Every row gives one point. The last column is the point's height on a tilted bowl or saddle (a function of degree 2), plus a little noise. Count its main directions that bend up, bend down and stay straight.
In the rows, 128 means zero.

Points (9 x 3)
[[195 111 192]
 [148 153 147]
 [102 128 142]
 [141 138 139]
 [157  68 169]
 [125 175 155]
 [127 109 137]
 [142 123 137]
 [101 154 148]]
Directions: 2 up, 0 down, 0 straight

Points (11 x 3)
[[ 79 123  79]
 [145 128  98]
 [152 154 128]
 [103 115  88]
 [112 156 116]
 [103 153 109]
 [ 87  95 106]
 [192 127 113]
 [117 141  98]
 [126 143 103]
 [ 87 182 170]]
Directions: 1 up, 0 down, 1 straight

Points (15 x 4)
[[170 184 142 139]
 [121 146 132 125]
 [115 108 137 126]
 [109 161  96 137]
 [175 155 158 159]
 [142 169 149 122]
 [189 114 112 170]
 [109 142 113 136]
 [ 89 103  83 163]
 [131 164  96 117]
 [192  87 158 219]
 [149 138 101 119]
 [114  74 125 130]
 [134 121  90 117]
 [130 120 126 126]]
Directions: 1 up, 1 down, 1 straight

Points (17 x 4)
[[143 105 147 135]
 [125 131 157 126]
 [150 141  99 133]
 [127 121 124 121]
 [120  89 127 144]
 [116 185 124 145]
 [106 171 168 145]
 [155  50 136 205]
 [106 101 152 143]
 [111  51 126 207]
 [139 131 181 144]
 [164 146 128 137]
 [167 120  85 151]
 [106 172  96 142]
 [ 95 163 141 132]
 [112 117 116 125]
 [166 146 113 141]]
Directions: 3 up, 0 down, 0 straight

Points (25 x 5)
[[143  90 136 156 106]
 [144  94 121 142 111]
 [135 166 124 172 119]
 [ 88 138  66 137 118]
 [115 129 118 171 109]
 [ 97 155 149  90  96]
 [138 127 169 132 110]
 [114 132 144 170 101]
 [135 113 106  84  95]
 [ 77 194 176 135  82]
 [149 130 168 100 110]
 [153 115 170 188  61]
 [ 81 160 155 138 106]
 [136 151 108 156 122]
 [136  90 120 138 112]
 [161 170 113  61  51]
 [186 122 135 155  91]
 [ 88 114 155 135 105]
 [102 135  87 153 121]
 [118 146  52 151 112]
 [149 110 104 147 102]
 [135 186 130 172 125]
 [134 136 127 162 112]
 [118 134 146 114 116]
 [119 137  93 134 120]]
Directions: 1 up, 3 down, 0 straight

Points (23 x 5)
[[ 91 134 128  35  54]
 [136 145  84 121 117]
 [163 124 107  68  95]
 [147 128  96 105 121]
 [117 128  82 136 119]
 [129  92 115 152 129]
 [147 117 139 125 138]
 [ 74 139 119 132 131]
 [132 134 121 161 135]
 [ 99  49  87 193  72]
 [140  82  96 117 112]
 [118 174 104 123 115]
 [117 125 154 123 134]
 [147 133 147 116 135]
 [131 191  95  98  90]
 [138 142 146  85 117]
 [114  85 169 130 117]
 [129 132  29 130  44]
 [121 122 126 120 139]
 [148 145 179 136 117]
 [141 136  90 126 125]
 [108 125 137 132 140]
 [151 112 131 100 127]]
Directions: 0 up, 3 down, 1 straight

Points (26 x 5)
[[ 88  96 154  78  97]
 [ 87 118 200  90  79]
 [142 113 197 138 100]
 [116 121  87  94 109]
 [101 132 113 111 125]
 [116 173 119 132 104]
 [129 102 144 105 127]
 [118 114 110 158 122]
 [135  86 132 112 120]
 [ 84 151 105 109 107]
 [174  77 120 144  91]
 [104  81 119  95 104]
 [ 87  96  71 118  81]
 [ 83 143 119 134 118]
 [121 144 152  80 105]
 [122 185 143 151  83]
 [143 132 103  91 112]
 [137 116 141 153 128]
 [125  95 138  91 118]
 [125 178 134  88  83]
 [119  54 158 105  83]
 [149 144 137 117 119]
 [109 149 130 133 125]
 [118 148 152 150 119]
 [162 189  97 143  58]
 [121 120 183  98 108]]
Directions: 0 up, 4 down, 0 straight

Points (47 x 7)
[[ 38 113 134 133 126 132 142]
 [102  66 162 137 129 114 174]
 [173 118  94  87  88 124 169]
 [100 129 111  84 125 139 146]
 [ 72 123  93 143 140 143 138]
 [149 149 140 181 113 112 144]
 [131 144 152 131 151  97 131]
 [181 117 136 104 127 107 127]
 [139 132 160 124 128 145 120]
 [138 121 165 116  83 179 111]
 [103  82 103 156 136 146 158]
 [ 73 167 159 125 143 137 148]
 [170 117  76 149 117 121 142]
 [116 162 152 135 117 100 135]
 [138  92  87  83 115 119 176]
 [135 128 103 176 142 102 132]
 [ 98 156 157 126 171  91 151]
 [ 88 177 191 164  86 116 196]
 [169 135 137 123  99 148 121]
 [144 190 129 173  76 142 179]
 [108 103 100 143 135 105 138]
 [156 132 123 127 150 114 114]
 [ 84 192 175 144  97  97 187]
 [137 103 113 134 154  73 141]
 [106 114 154  84 157 150 164]
 [141  95  89  78 118 102 176]
 [199 124 124 112 127 158 119]
 [114 143 145 125 163  93 133]
 [174 116  61 132 133 124 147]
 [158  70 122 182 146 120 173]
 [121 132 128 135 180  80 133]
 [162 120 114 115  88 134 139]
 [139  84  97 156 116 139 151]
 [118 138  66  81 177 147 180]
 [ 59 110 139 158 130 104 154]
 [154 132 117 106 181 108 126]
 [120 147 132  83 103 141 146]
 [146 127  51 110 155  80 119]
 [ 99 145 110 170 169 159 159]
 [156 101  73 116 111 127 160]
 [125 166 147 119  50 125 183]
 [111 130 134 136 168 107 135]
 [119 144 130  62 128 109 159]
 [116 133 118 147 132 137 120]
 [120 141 126 105 108 133 128]
 [117 116 104 160 143 126 134]
 [100 168 147  63 142 166 185]]
Directions: 4 up, 1 down, 1 straight

Points (41 x 7)
[[ 92 130 120 100 100 109  94]
 [ 96 176  95 146 171 135  73]
 [123 151 152  89 108 125 131]
 [136 126 122  84 115 150 117]
 [140 186 134 149 124 106 116]
 [122 121 111 146 107 100  98]
 [139 154 122 129 133 129 117]
 [137 124 121 135  99 121 103]
 [ 87 101 126 114 133  99 103]
 [101 174 140 128 162 124  99]
 [ 97 135 131 173  72 113  90]
 [100 117  79 146  70 189 113]
 [105 114 127 106 103 140 109]
 [ 62 142 147 108 153 156  99]
 [139 135 161 174 138 161  85]
 [122 114 122 117 166 148 126]
 [134 136 160 141 113  99 107]
 [127 100  73 145 136 133 103]
 [132 154  80 160 127 123  88]
 [169 136 149 156 125 126 124]
 [135  98 154 165 116 142  87]
 [116 104 131  82 136  53  76]
 [165  88 101 190 106 143  74]
 [179 140 103 126 126 166  94]
 [161 139 120 129 119  64 115]
 [109  98 156  69 134 142 124]
 [ 96 176 151  95 177 121 105]
 [122 113  70 139 161 146 100]
 [169 148 109 113 145 134 126]
 [ 90 112 148  96 159 136 122]
 [117 168  81 116 108 142  86]
 [166 180  84 123 173 141  94]
 [100 143 152 139 118 105  95]
 [139 132 137 181 140 138 105]
 [212 144 112 129  81  51 117]
 [131 160  88 194  88 121  89]
 [ 67  49 127 133 142  62 118]
 [139 123 124 139 207 125 175]
 [127 136  87 139 166 100 111]
 [ 88 143 137 151 118 161  98]
 [ 98 124  71 154 107 155 104]]
Directions: 2 up, 3 down, 1 straight

Points (69 x 9)
[[ 98  99  99 185 163 132 137 147 101]
 [166 117  93  84 106 142 107 114  84]
 [137  92 133 140  62 161 152  88  99]
 [148 114 175  97 158  90 140 135  99]
 [131 130 108 146 171 176 111 134 132]
 [145 131 149 110 147 167 186 109 145]
 [126  74 173 102 115 113 136 103 145]
 [130 179 151 104  65 121 135 125 111]
 [182 145 162  74 138 173 153 162  78]
 [ 81 138  63 114 135 126 179 129 174]
 [ 77 130 139 148 127 124 114 115 146]
 [ 91 143  97  93 121 107 160 100 127]
 [112 123 141 167 140 163  85 106 144]
 [123 114 131 110 162 175 152 159 145]
 [147  88  96 147  99 124 119 153 128]
 [127 139 110 180 158  81  90 119 135]
 [159 140 112  94 136 122 181  85 116]
 [168 154 129  96 144 173 126 149 103]
 [ 96  86 181 157 119  77  50  92 214]
 [ 84 150 134 129 155  86 109 107 148]
 [166 146 104 119 166 172 121 156 121]
 [109 151 133 149  95  73 159 126 141]
 [ 81  46 104 119 118 153 124 114 158]
 [133  89 145 120 140  59 101 140 115]
 [146 105 119 152 175 176 161 145 141]
 [199  53  75 130 160 120 139 145 148]
 [ 84 110 174 108 152 134 106 142 167]
 [112 117 139 122 118 114 153 144 140]
 [153 162 167 194 124 147 121 196  89]
 [118 172 109 163 108 128  79 148 142]
 [119 103 117 120 143 105 120 138 127]
 [159  89 181 122 126 162 137 142 124]
 [155  67 138 143 137 105 132 131 122]
 [163 153 122 133 138 145 130 126 142]
 [ 92  99 121 125 124 169 111 117 156]
 [162 141 100 127 165  95  94  88 172]
 [126 149 109 111 133 152 138 159 130]
 [104 134 150 125 145 141 144 127 143]
 [115 152 118  70 114 115 137  87  92]
 [131 124  87 153 101 155  64 135 149]
 [124 155  97 129 166 102 109 160 113]
 [140 147 165 155 167 148 114 130 118]
 [123 159 118 141 145 115  91 133 138]
 [146 138  85 187 174  90  82  70 202]
 [105 104 180 138 124 152 152 120 140]
 [142 162 184 105 105 120 125 118 131]
 [ 96 101 136 137 130 100  91 127 147]
 [134 133 109 149 112 149 146 148 143]
 [113  80 127 112 128 134  73 177 138]
 [118 189 132 114 126 118  91  84 162]
 [143 119 146  86 101 120 145 170 104]
 [154 104  90 145 109  79 113 101 151]
 [129 130 114 122  68 121 126 136 118]
 [107 146 126 136 140  87  99 152 121]
 [123  90 145 202 106 137  92 166  71]
 [126 160 175 170 111 149 135 130 126]
 [141 177 116 127 158 133 179 107 159]
 [164 163 145 163 128 152 170 111 168]
 [104 145 169 117  90 160 171  92 140]
 [171  63  89  86 122 112 165 132 103]
 [ 88 140 178 146 120  63 164 104 133]
 [139 125 154 192 128 111 135  96 123]
 [173 225  88 145 140 137  77 147 168]
 [ 84 131  94 129 144 175 170 140 180]
 [130 131  71  36 168 129 128 124  34]
 [ 93 189 115 185 143 140 142 113 132]
 [155 132 141 136 153 130 153 116 140]
 [115 146 121 147 134 127 102 150 128]
 [124 164 125  79 116 152 139 127 102]]
Directions: 2 up, 2 down, 4 straight

Points (63 x 9)
[[ 78 119 103 121 158 106 111 151 159]
 [ 73 101 133 169 124 150 109 140 157]
 [ 79 151 152 131 153 118 108 183 159]
 [100  96 113  93 144 161 136 160 170]
 [156  85 166 130 146 111  99 146 135]
 [164 166 130  91 123  82 134 102 134]
 [148 115 164 121 144  73 132 110 120]
 [132 132 133 134  67 109 159 158 135]
 [126  96 116 124 135 133 173 144 147]
 [186  68 103 188 110 147 110 140 183]
 [131  88 126  75  98 148 177  96 173]
 [122 103 158 101 171  98 144  87 144]
 [132 139 170 125  94 130  75 103 114]
 [137 141  90 132 114 118 152 116 146]
 [105 132 130 115 158 163 165 102 150]
 [124 119 146  91 145 111 107 136 127]
 [135 183 123 115 157 109 154 122 158]
 [165 116  75 168 125 120  87 131 156]
 [126 104 136 123 116 132 152 132 135]
 [110  61 134 116 123 117  79  95 153]
 [115  93 125 108 212 133 143  97 164]
 [101 124  86 137  99 156  56 167 174]
 [129 148 131 147  93  89  90  97 133]
 [ 67 129 132 121 167 166 142 148 161]
 [133 141 164 100 148 151  97 107 125]
 [ 95 110 221 143 159 132 142 134 138]
 [153 118 131 128 131 136 135 190 148]
 [147 139 130 185 104 152  62 153 154]
 [128 154 132  66 166 120 106 117 137]
 [ 89 104 110 138 119 147 100 126 154]
 [133 166 158  97 109 147 112 119 114]
 [142 132 165 110  99  35  96 118 106]
 [ 96 163 106 116 149 164 150 158 159]
 [ 70 125  78 112 137  83 124 133 180]
 [109 127 154 172 163 173 155 125 150]
 [ 96 171  85 131  98 118 128  73 193]
 [117  98 101  45 113 121 146 119 172]
 [136 126 127 159 129 142 130 158 138]
 [174  91 174  84 118 178 171 129 157]
 [119 132 168  81  91 116 100 173 132]
 [157 109 117 116 129 112 164 113 133]
 [143  98 105 145 114 119 126 157 142]
 [100 141 169 178 153 128 112 151 140]
 [124 103 115 202 151 125 126 123 159]
 [120  75 105 156  65 120 106 110 177]
 [ 66 126 104 132 118 116 143 126 166]
 [109 119 129 177  87 117 129 162 143]
 [136 152 122 143  91 155  83 172 138]
 [138 169 120 172 130 159 164 108 147]
 [105 108 153 170 112 159 142 117 144]
 [121 132  91 175 157 126 135 122 159]
 [139 107  69 168 170 114 155 158 167]
 [113  91 171 172 107 153 126 125 148]
 [120 215 118  69 106 110 150  98 185]
 [116 107 133 146  55 192  85  96 191]
 [106 182 175 151 128 107 184 133 142]
 [116 139  87 145 158 175 160 161 163]
 [117 165 146 151 104  88 155 139 133]
 [108  86 154  60  99  99 163 147 173]
 [140 108 144 163 120 167 139 137 144]
 [173 137 100 111 116 152 137 113 131]
 [115  64 141 122 115 140 120 125 158]
 [154 177 104 126 184 106  95 143 165]]
Directions: 4 up, 0 down, 4 straight
